Each row is a point. Each copy is the shape, with its points in the same order, turned, moved and blurred by noise. Say if it was mirrored as well.

Shape (7 x 3):
[[-3.9 -1.3  2.4]
 [-3.5  2.7  1.9]
 [-3.2  2.4 -0.5]
 [-3.9 -0.1  1.5]
 [-3.1 -1.2 -0.7]
 [ 9.0 -0.8  1.2]
 [-1.9 -0.7  0.2]]
Copy 1 (7 x 3):
[[-4.5  0.3 -0.6]
 [-2.8  1.9 -3.3]
 [-1.7  0.1 -3.7]
 [-4.3  0.0 -1.7]
 [-3.2 -2.9 -1.4]
 [ 5.5  1.0  7.0]
 [-1.9 -1.5 -0.5]]
Copy 1 is: only turned
Copy 2:
[[-1.6  0.0 -3.5]
 [-3.3  3.4 -2.1]
 [-4.0  2.3 -0.3]
 [-2.6  0.7 -2.6]
 [-2.1 -1.0 -0.6]
 [ 7.6  4.2  4.3]
 [-1.2  0.3 -0.6]]
Copy 2 is: mirrored

Shape (7 x 4):
[[ 2.1 -2.7  2.2 -1.5]
 [ 0.2 -2.7 -2.8 -1.0]
 [-2.8 -4.2  2.9 -1.8]
 [-6.9  6.3 -2.0 -1.7]
 [-0.1  3.2 -4.0 -1.8]
 [ 0.2 -2.8  1.8  0.5]
 [ 1.8 -4.3  1.2 -3.8]]
Copy 1 (7 x 4):
[[-2.4  2.2  2.8 -1.2]
 [-1.6  0.9 -1.8 -3.4]
 [-5.8 -1.6  1.7 -0.6]
 [ 2.8 -8.9 -2.7 -0.8]
 [ 3.5 -1.9 -2.2 -3.6]
 [-3.1  1.4  0.8  0.0]
 [-3.5  1.6  2.8 -4.3]]
Copy 1 is: mirrored
Copy 2:
[[ 0.6 -1.9  2.8 -0.1]
 [-0.6 -3.0 -1.5  1.2]
 [-3.2 -0.2  2.8 -1.3]
 [-0.2  6.9 -6.9 -3.3]
 [ 3.5  0.9 -4.4 -1.2]
 [-0.3  0.0  2.4  1.9]
 [ 1.4 -3.4  3.5 -1.1]]
Copy 2 is: only turned

Shape (13 x 8):
[[ 0.5 -1.7 -2.1 -2.3 -1.2 -2.8  0.9  0.8]
 [ 2.2 -3.5  0.4  4.5 -0.1 -3.1 -6.1 -2.1]
 [ 0.3 -3.5 -2.2 -2.4 -0.2 -3.2  1.6 -0.7]
 [-9.1 -3.6  0.4 -0.9 -6.1 -3.2  1.1  5.7]
 [ 3.2 -2.4  0.7  1.5 -4.1  3.2  1.8 -2.2]
 [ 0.8  0.1  2.0  0.7 -1.3  6.2  1.5 -2.0]
 [-1.3 -2.0  1.7 -1.4  0.4  0.7  1.0 -2.9]
 [ 1.4 -2.5  1.2 -0.2  0.4 -1.8 -4.3  2.1]
 [ 2.9  0.2  0.3  8.9  0.7 -3.6  2.0  7.3]
 [ 2.3 -0.2 -1.3 -1.9 -1.3 -0.6 -4.5 -2.6]
 [ 3.2  7.2  1.2 -2.7 -0.2 -1.3  0.9  1.3]
 [ 3.0 -2.2  1.8 -0.1 -1.5  5.0  2.1 -0.6]
 [-3.5 -3.7 -5.1 -1.1  0.1 -1.3  1.7  1.5]]
Copy 1:
[[-2.3 -0.9  0.5  1.3 -2.4 -0.3  2.5  2.2]
 [ 4.1  1.2  1.9  8.1 -2.5  0.7 -0.4 -1.5]
 [-3.1 -2.3  2.3  1.9 -2.2 -0.5  1.8  2.0]
 [-8.2  3.9 -5.2  3.1 -2.4 -7.3 -0.6  2.1]
 [-1.2 -0.5  0.2  1.2  0.5  1.4  3.5 -6.1]
 [-1.2  0.1 -1.6 -0.3  4.2  3.1  0.5 -4.9]
 [-2.7 -0.3  1.9  1.0  1.5  1.1 -1.6 -1.1]
 [ 2.6 -0.2 -1.4  3.2 -3.1 -0.5 -1.2  0.7]
 [ 6.1  0.3 -2.6  4.5  3.2 -7.3  6.6  1.4]
 [ 0.8  1.0  0.5  2.6 -3.5  4.9  0.3  0.0]
 [ 2.7  3.5 -0.4 -4.7  0.7  2.6  3.5  3.2]
 [-0.6 -2.5 -1.3 -0.6  1.7  1.6  1.4 -5.3]
 [-5.6 -2.7 -1.6  4.4 -0.3 -0.8  2.1  3.6]]
Copy 1 is: mirrored
Copy 2, 13 rows:
[[-1.1 -1.3 -0.8 -3.9  1.1 -2.7 -1.1 -3.6]
 [ 3.0 -1.1  2.5  5.0 -0.9 -6.3  0.7 -5.2]
 [-1.3 -2.0  1.1 -4.5  2.0 -2.0 -0.6 -4.4]
 [-6.3 -1.3 -3.1 -5.7 -5.2 -2.3  7.9 -5.0]
 [ 5.0  0.6  3.0 -2.1 -0.6  2.3  2.4 -2.0]
 [ 1.5  1.0  3.0  0.4 -1.1  5.1  1.6  0.3]
 [-2.0 -0.6  3.8 -1.5 -0.2  0.5 -0.1 -1.4]
 [ 1.3 -3.4 -0.8  1.0 -1.6 -4.4 -0.2 -1.7]
 [ 3.9 -2.3 -5.5  1.9  5.9 -3.7  8.5 -0.6]
 [ 1.8  0.5  1.6  1.1 -1.4 -2.4 -4.4 -3.8]
 [-0.3  4.0 -3.4 -1.0  2.5 -0.8 -3.5  3.5]
 [ 3.5 -1.1  2.8 -1.7 -0.5  3.8  1.2  0.6]
 [-3.1 -3.7 -1.5 -2.9  1.0  0.9  0.4 -6.9]]
Copy 2 is: only turned
Copy 3, 13 rows:
[[-0.8 -1.5 -0.1 -1.6  1.2  2.4 -0.3  0.9]
 [ 2.6  0.0  3.0  2.1  0.4 -0.1 -8.7 -1.0]
 [-0.3 -1.1 -0.7 -2.2  2.0  2.9 -0.3 -0.9]
 [-9.9 -0.7  0.2  2.9  6.9  0.6  0.2  3.7]
 [-1.6  4.1  0.8  1.4 -4.5  3.1 -1.0 -1.8]
 [-0.8  4.7  0.7  4.0 -4.4 -0.6  2.2 -1.9]
 [-0.8  1.8  0.3  1.0  0.8 -0.3  1.2 -3.9]
 [ 0.7 -0.6  5.6  0.3  1.1  0.3 -2.6  0.6]
 [ 2.9  6.3  1.5  0.6  2.7  3.2 -4.6  9.2]
 [ 0.9 -3.0  2.4 -0.6 -2.6 -1.1 -2.7 -1.6]
 [ 1.5  1.6  1.4 -5.2 -3.1 -4.5  2.9  3.5]
 [-0.6  4.3  2.3  2.2 -3.7  2.9  1.8 -1.5]
 [-0.7 -3.0 -2.2  1.9  3.6  3.9  1.0  1.4]]
Copy 3 is: mirrored
Copy 4 (13 x 8):
[[-2.4 -1.5 -1.6 -1.7  0.3 -0.7  0.1  1.9]
 [-0.7 -2.2 -0.6 -1.2 -3.0  6.0 -7.1 -1.7]
 [-3.8 -3.7 -2.8 -1.8 -0.1 -0.9 -0.1  0.4]
 [-7.6  3.1  5.2 -3.4 -1.7 -4.3 -3.1  7.1]
 [ 3.3 -2.3  1.0 -1.7 -2.7 -3.0 -0.4 -2.1]
 [ 2.7  1.0  2.6  0.6 -1.0 -3.4  1.2 -4.5]
 [-2.5 -0.3  0.1 -1.0 -0.8 -2.0  0.6 -2.9]
 [-1.2 -0.8  0.3 -2.4  1.6  3.4 -3.6  0.0]
 [ 1.2 -3.5  5.3  1.1 -3.1  7.2  2.0  5.8]
 [ 1.4  0.0 -3.5 -1.4  0.9  0.7 -3.9 -1.8]
 [ 2.2  3.9 -4.2 -0.4  1.4  1.6  4.6  2.0]
 [ 2.8 -2.1  2.7 -1.4  0.8 -2.8  1.5 -3.1]
 [-5.9 -3.9  0.0  1.3  1.1 -3.1 -1.6  2.5]]
Copy 4 is: mirrored
